Rows are points. Each copy is the shape, with its points in the same order, stretched, turned, moved and blurred by noise. Say if it was mirrored as well.

Shape (5 x 2):
[[-3.4  0.5]
 [ 1.3 -1.6]
 [ 8.8 -2.6]
 [ 1.1 -2.1]
 [-3.0  3.1]]
Copy 1 (5 x 2):
[[-0.7 -3.2]
 [ 1.4  1.3]
 [ 2.1  8.2]
 [ 1.8  0.9]
 [-3.5 -2.8]]
Copy 1 is: only turned
Copy 2, 5 rows:
[[-2.9  0.4]
 [ 0.8 -2.6]
 [ 7.5 -4.4]
 [ 0.3 -2.5]
 [-1.9  2.8]]
Copy 2 is: only turned
Copy 3 (5 x 2):
[[-3.8 -2.9]
 [ 1.2 -1.7]
 [ 7.5  3.6]
 [ 1.0 -2.1]
 [-3.6  1.0]]
Copy 3 is: only turned

Shape (7 x 3):
[[ 0.3  2.0 -0.1]
 [ 6.0 -3.5 -1.2]
 [ 6.3 -2.6  0.8]
 [ 5.7 -0.6 -0.3]
 [-1.0 -5.1  1.9]
 [-5.3  3.7  4.7]
 [ 1.3  3.0 -2.3]]
Copy 1 (7 x 3):
[[-2.6  0.2 -1.2]
 [ 5.9  3.9 -1.2]
 [ 3.7  4.6  0.2]
 [ 1.9  3.9 -1.5]
 [ 3.9 -1.5  2.6]
 [-8.7 -3.5  2.1]
 [-2.1  0.5 -3.8]]
Copy 1 is: only turned
Copy 2 (7 x 3):
[[-1.1 -0.7  0.9]
 [-7.2  1.6 -0.5]
 [-6.6  1.1  0.8]
 [-4.9  1.8  2.2]
 [-4.4 -4.7 -2.7]
 [ 1.7 -6.5  2.0]
 [-0.6  2.7  1.2]]
Copy 2 is: mirrored
Copy 3, 7 rows:
[[ 3.6  1.0 -1.3]
 [ 3.6  0.1  5.6]
 [ 3.6  2.1  5.1]
 [ 4.8  1.4  3.5]
 [-2.0  0.2  1.7]
 [ 0.0  3.7 -6.1]
 [ 5.3 -0.4 -0.9]]
Copy 3 is: only turned

Shape (9 x 4):
[[-5.0 -0.9  1.7 -1.7]
 [ 2.5 -1.3  1.0  2.0]
 [ 6.3  2.8  3.3 -0.7]
 [-2.4  8.9 -0.3  1.6]
 [-3.1  0.1  5.3  0.2]
 [ 1.4 -0.9 -0.5  4.2]
 [ 1.1 -3.7  0.0  0.4]
 [-0.1 -1.1  7.0 -0.2]
 [-5.5  3.4  2.7 -2.9]]
Copy 1, 9 rows:
[[-2.2 -3.2 -1.8  2.6]
 [ 1.1  2.7  3.2  2.3]
 [-1.9  6.5  4.0  3.2]
 [-3.7  1.7  0.8 -5.4]
 [-3.2 -2.4  2.5  2.9]
 [ 2.5  1.3  4.0  0.2]
 [ 1.2  1.1  0.4  3.1]
 [-3.1 -1.3  4.7  5.5]
 [-5.7 -3.4 -2.2  0.0]]
Copy 1 is: mirrored
Copy 2 (9 x 4):
[[ 2.4  1.0 -4.5 -7.6]
 [-2.7  2.1 -0.2  0.6]
 [-1.3 -2.2  3.8  3.6]
 [-2.8 -7.6 -5.6 -5.8]
 [ 0.6  0.5 -0.1 -7.5]
 [-5.0  1.6 -2.5 -0.2]
 [-0.6  3.6 -1.9  0.6]
 [ 1.0  1.6  3.4 -4.7]
 [ 2.6 -3.1 -4.6 -9.0]]
Copy 2 is: mirrored

Shape:
[[-2.2 -2.7  0.9  1.3]
 [ 2.8  3.6 -4.4  1.2]
 [-4.2  3.5 -1.8 -0.4]
 [-1.5  1.0 -2.7 -4.6]
 [ 5.3  1.4 -1.8 -3.3]
 [-3.6 -0.5 -1.0 -3.7]
 [ 4.9 -2.6  8.0  0.7]
 [-0.2  0.1 -0.4  1.4]
 [-4.3 -0.5 -1.9 -5.6]]
Copy 1, 9 rows:
[[-0.9  0.9  0.9 -2.8]
 [ 0.1 -4.5 -2.5 -0.5]
 [-6.3  0.2 -3.9 -2.3]
 [-1.2  1.8 -6.7 -0.6]
 [ 3.8 -0.5 -4.2  3.1]
 [-2.7  3.1 -4.5 -1.7]
 [ 3.1  3.1  8.1  5.4]
 [-0.8 -0.8  0.2 -0.9]
 [-2.8  4.6 -7.1 -1.3]]
Copy 1 is: only turned
Copy 2, 9 rows:
[[ 2.4 -3.5  1.1  0.0]
 [-2.3  1.1 -1.5 -2.6]
 [-1.8 -4.1 -4.3 -1.5]
 [-1.4  0.6 -4.1  1.4]
 [-2.8  4.7  0.4  0.9]
 [-0.2 -1.5 -2.6  2.2]
 [-1.1 -1.3  8.3  2.5]
 [ 0.0 -2.2  0.8 -1.5]
 [-0.6 -1.1 -3.9  3.0]]
Copy 2 is: mirrored
Copy 3 (9 x 4):
[[-0.7 -1.8 -2.9 -0.8]
 [ 1.7 -5.9  6.4 -1.1]
 [-2.5  2.1  1.8  3.4]
 [-2.1  3.8  6.2  0.2]
 [ 3.0 -2.3  6.8 -3.7]
 [-3.4  4.7  2.2  0.8]
 [ 6.6 -3.4 -7.5 -2.9]
 [ 0.8 -3.1  0.2 -0.1]
 [-4.2  6.7  4.7  0.3]]
Copy 3 is: mirrored
Copy 4:
[[ 1.2  1.9 -0.9  2.3]
 [-0.1 -8.4 -5.3 -1.5]
 [ 1.0 -0.4 -4.9 -5.6]
 [ 3.7 -3.0  1.4 -5.7]
 [-0.3 -6.9  2.7 -1.5]
 [ 3.9  1.3  1.2 -3.7]
 [-8.6  4.8  3.7  5.5]
 [-0.1 -1.9 -2.1  1.1]
 [ 5.1  0.0  2.8 -6.2]]
Copy 4 is: mirrored
